Each point is reached from the start by the listed moves, each made once or not at all, plus a little noise. Say if it took an odd or an even number of moves. Then give how often each move was made.
In the rows, 128 means zero.

Moves:
(1): [181 127 143 137]
(2): [132 174 123 125]
(3): [115 136 177 128]
Start: [120 136 134 126]
Points:
[112 189 176 125] => even (0, 1, 1)
[126 184 130 120] => odd (0, 1, 0)
[174 133 149 136] => odd (1, 0, 0)

Moves:
(1): [186 125 127 129 135 126 124 123 121 120 116 140]
(2): [134 187 132 118 119 133 138 125 128 128 120 136]
(3): [125 128 181 135 120 134 121 115 134 133 136 127]
(4): [126 137 122 183 131 126 141 118 134 123 133 134]
(5): [128 135 137 128 176 131 122 134 131 126 137 121]
(6): [132 122 123 123 128 188 130 142 134 133 128 134]
(7): [137 126 137 117 134 127 172 135 124 137 135 137]
(8): [127 137 133 135 122 118 120 181 125 124 135 140]
(9): [129 132 124 122 122 126 125 131 194 116 132 143]
(10): [129 133 128 130 129 125 118 128 135 172 127 128]
(11): [138 135 116 133 121 124 116 126 126 134 181 111]
Start: [139 134 108 154 117 141 143 140 113 116 151 121]
Points:
[153 143  85 149 107 190 118 155 190 159 207 125] => even (0, 0, 0, 0, 0, 1, 0, 0, 1, 1, 1)
[150 151 146 216 153 205 133 135 131 124 225 107] => odd (0, 0, 1, 1, 1, 1, 0, 0, 0, 0, 1)
[210 122 110 140 131 199 186 156 107 122 145 147] => odd (1, 0, 0, 0, 0, 1, 1, 0, 0, 0, 0)
[163 205 161 150  94 196 161 196 122 180 214 137] => odd (0, 1, 1, 0, 0, 1, 1, 1, 0, 1, 1)
[149 153 103 160 159 137 116 145 120 165 213  97] => odd (0, 0, 0, 0, 1, 0, 0, 0, 0, 1, 1)

Moves:
(1): [149 134 127 127 133 125 125 133 151 130 111 145 137 131 118 115 119 121
 133 123]
(2): [129 138 119 141 106 144 157 131 125 142 124 158 112 110 108 130 103 116
 126 133]
(3): [132 129 148 136 113 120 130 126 124 132 134 128 118 144 114 138 126  95
 141 146]
(4): [130 135 112 165 148 131 136 114 111 122 120 132 123 130 137  93 139 115
 131 126]
(5): [116 141 154 166 158 130 115 163 115 112 132 108 128 118 134 129 129 119
 140 123]
(6): [118 128 128 110 123 143 120 131 132 123 122 133 127 117 141 132 143 114
 122 146]
(7): [150 134 115 125 145 125 145 121 112 113 107 130 136 143 126 152 144 134
 110 139]
(8): [128 123 143 124 112 131 115 141 116 137 133 153 142 126 126 121 136 134
 117 124]
(9): [104 115 115 128 127 126 143 148 155  94 108 113 114 128 110 108 124 121
 135 131]
(10): [118  97 108 137 153 132 119 132 116 160 125 124 141 104 129 126 124 118
 138 137]
(11): [139 138 115 128 130 113 125 150 142 123 161 124 121 145 125 117 146 127
 125 130]
(12): [130 130 140 109 133 101 138 124 120 122 147 139 114 108 113 110 148 147
 162 133]
(13): [120 124 131 138 116 151 143 144 151 127 150 146 147 129 141 147 135 102
 157 117]
(14): [115 137 126 119 148 125 123 127 115 129 114 152 123 147 131 139 126 123
 146 113]
(15): [114 135 135 115 122 117 151 137 105 122 113 132 115 138 163 123 132 115
 119 144]
(16): [127 125 128 137 127 120 111 125 143 121 116 149 111 119 130 127 112 129
 132 143]
(17): [102 145 129 129 120 105 141 120 126 154 105 122 157 111 105 128 168 118
 121 119]
(18): [134 117 143 134 114 150 132 123 133 145 113 125  96 134 136 109 139 135
 128 110]
(19): [135 120 109 116 115 136 126 138 125 137 130 122 128 135 148 126 119 122
 159 127]
(20): [124 137 114 148 132 141 141 117 125 142 139 136 124 149 126 118 131 138
 130 149]
Start: [109 132 139 117 127 111  98 131 108 128 120 118 137 134 142 154 124 111
 138 116]
Points:
[ 65 161 156 206 170 159 142 160  66 131 106 154  97 183 214 116 159  62
 193 102] => odd (0, 0, 0, 1, 1, 0, 0, 0, 0, 0, 0, 0, 1, 1, 1, 0, 0, 1, 0, 1)
[108 128 127 152 152 137 120 189  57 156 116 100  90 181 203 144 177  49
 171 187] => even (0, 0, 1, 0, 1, 1, 1, 0, 0, 1, 1, 0, 0, 0, 1, 0, 0, 1, 1, 1)
[ 62 132  91 168 187 147 177 172  32 127  50 158  54 129 181  84 162  66
 219 164] => odd (0, 1, 0, 1, 1, 1, 1, 0, 1, 1, 0, 1, 0, 1, 1, 0, 0, 1, 1, 1)
[ 80 117 143 119  66 165 162 179 128 100  53 205  85 126 170 152 139  59
 132 151] => odd (0, 1, 0, 0, 0, 1, 1, 1, 1, 0, 0, 0, 1, 0, 1, 1, 0, 1, 0, 0)
[ 58 176 107 189 224  74 164 171  38 145 126 156 157 147 162 129 240  59
 209 138] => odd (0, 0, 0, 1, 1, 0, 1, 0, 0, 1, 1, 1, 1, 1, 1, 0, 1, 0, 0, 1)
[ 77 190 129 197 185  93 157 135  34 126  69 110 153 154 164 128 201  83
 121 149] => even (0, 0, 0, 1, 1, 0, 1, 0, 0, 0, 0, 0, 0, 0, 1, 0, 1, 0, 0, 1)
[ 61 139 129 110  83  95 134 161  64 224 105 222  72 128 145 107 186  49
 211 179] => even (0, 1, 1, 0, 0, 1, 0, 1, 0, 1, 1, 1, 0, 1, 1, 1, 1, 1, 1, 1)
